Every row gives one point. Any point is a mix of the corners, with weights that add up to 1. It lies inside the corners' shape when no weight is negative. Say inside or outside, and name the corners with a negative weight.

Corners:
(1): [-0.24, -0.71]
(2): [-0.22,  0.34]
(3): [ 0.05, -0.14]
Points:
[-0.25,  0.13] -> outside (3)
[-0.29, -0.41] -> outside (3)
[-0.07,  0.19] -> outside (1)
[-0.05, -0.54] -> outside (2)
[-0.21,  0.20] -> inside
[ 0.07, -0.40] -> outside (2)

Corners:
(1): [ 0.00,  0.04,  0.42, -0.20, -0.44, -0.39,  0.19,  0.57]
(2): [-0.16,  0.32, -0.70, -0.14, -0.21,  0.03,  0.36,  0.08]
(3): [ 0.57, -0.16, -0.07, -0.16,  0.13, -0.28,  0.48, -0.04]
(4): [-0.36,  0.83, -0.12, -0.55,  0.12,  0.55,  0.16, -0.04]
(5): [-0.06,  0.03, -0.04, -0.46, -0.30,  0.67,  0.33, -0.02]
(6): [-0.18, -0.10, -0.23,  0.20, -0.03,  0.12, -0.08,  0.16]
(7): [ 0.02, -0.04,  0.33,  0.24, -0.48,  0.05,  0.89, -0.01]
(8): [ 0.62, -0.04, -0.01,  0.48, -0.41, -0.53,  0.25,  0.51]
(9): [-0.55,  0.36, -0.32, -0.27, -0.05,  0.24, -0.17, -0.53]
Points:
[-0.12,  0.04, -0.04, -0.06,  0.03,  0.02,  0.14, -0.05] -> outside (2, 5, 8)
[-0.15,  0.26, -0.31, -0.26,  0.09,  0.47,  0.31, -0.10] -> outside (1, 8, 9)
[ 0.23, -0.02, -0.40, -0.10,  0.01, -0.11,  0.20, -0.12] -> outside (1, 4, 7)
[ 0.08, -0.08, -0.12,  0.06, -0.22, -0.04,  0.21,  0.12] -> outside (4)
